Each row is a point. Two turns around zero, p and q, are shown by what they do to some points. Where does a point land after both, in the order given? Backwards means that the second turn is done in reverse. Each puzzle has new turns, and all numbers are rounded.
In the rows, 128 means zero.

Turn p:
[120 117] -> [116 123]
[125 104] -> [113 109]
[124 183] -> [152 177]
[142 109] -> [130 105]
Turn q:
[130 173] -> [104 166]
[136 100] -> [151 110]
[117 111] -> [129 108]
Where do these land?
q, then p: [106 168] -> [103 166]
p, then q: [110  86] -> [114  85]
p, then q: [156 132] -> [156 134]
p, then q: [149 124] -> [149 126]
p, then q: [119 130] -> [119 129]

Turn p:
[108 134 135] -> [108 137 130]
[131 140 152] -> [129 145 149]
[137  74  96] -> [136  68 111]
[135 164 128] -> [138 163 121]
Turn q:
[151 113 109] -> [145 103 113]
[147 170 143] -> [154 169 123]
[ 75 114 124] -> [ 74 123 137]
[134 103 110] -> [128  98 121]
[133 140 154] -> [139 148 146]
Where do these land?
q, then p: [101  87 144] -> [ 94 111 163]
p, then q: [ 96 139 118] -> [ 97 136 113]
p, then q: [161 143 111] -> [161 124 106]
p, then q: [154 143 139] -> [157 142 128]

Turn p:
[141 139 112 146] -> [125 147 116 146]
[163 125 113 122] -> [157 141 107 134]
[105 116 123 121] -> [112 115 124 110]
[ 88  98 181 147] -> [102  67 162 137]
[142 161 111 103] -> [144 168 132 110]
Turn q:
[116 105 113 154] -> [117 113 133 163]
[116 159 128 111] -> [121 160 119 112]
[114  83 128 131] -> [103  91 137 140]
[125 165 107  92] -> [124 161  89 105]
[114 114 136 148] -> [118 121 149 145]
[183 142 156 133] -> [185 122 141 105]
Where do these land?
q, then p: [112 141 115 131] -> [111 144 133 132]
p, then q backwards: [113 109 113 137] -> [120 113 112 109]
q, then p backwards: [101 124 136 145] -> [115 148 140 148]
q, then p: [201 130 130 146] -> [190 129  96 157]
q, then p: [114 136 145  81] -> [127 134 138  77]

Turn p:
[152 172 165  75  88 141] -> [179 155 148  59 123 127]
[154 106 128 116 132 122] -> [139  97 139 127 119 120]
[129 138 150 145 141 102] -> [125 140 157 145 146 118]
[116 120 115 144 133 181] -> [131 126  92 140 124 172]
[ 58 114 105 131 138 124] -> [ 61 135  98 126 143 136]
[144 122 128 137 106  96] -> [126 132 151 135 103 103]
[149 122  84 131 141 128] -> [138 106  96 148 119 105]
[121 131 148 144 145 129] -> [125 134 141 142 148 142]
Turn q:
[133  81 122 120 146 112] -> [110  91 136  98 139 116]
[157 138  99 126 162 139] -> [152 121 103 107 158 150]
[140 116 140 126 175 114] -> [111 127 135 102 171 131]
[154 104 140 129 137 143] -> [143 112 156 112 141 134]
[ 76 144 129 105  92 154] -> [107 144 124 151  68 153]
[148 120 115 122 134 113] -> [137 119 118 108 137 115]
[114 143 132 171 104 125] -> [133 131 128 179 128 112]
[102 178 147 125  73 124] -> [131 179 124 167  81 113]
Where do these land?
q, then p: [158 103  96 162 146 165] -> [146  68 129 155 121 154]
q, then p backwards: [ 99 138 148 118 161 118] -> [ 78 130 137 136 129 123]
q, then p: [105 154 116 135 138  84] -> [101 146  99 143 142  95]
q, then p: [145 154 132 114  98 152] -> [170 146 133 123 106 125]
q, then p: [106 105 140 117  93 161] -> [125 145 152 116  91 162]
p, then q backwards: [136 118 131 164 141  94] -> [109 123 154 165 109 123]
q, then p: [147 123 133  87 119 122] -> [140 128 134  86 122 113]
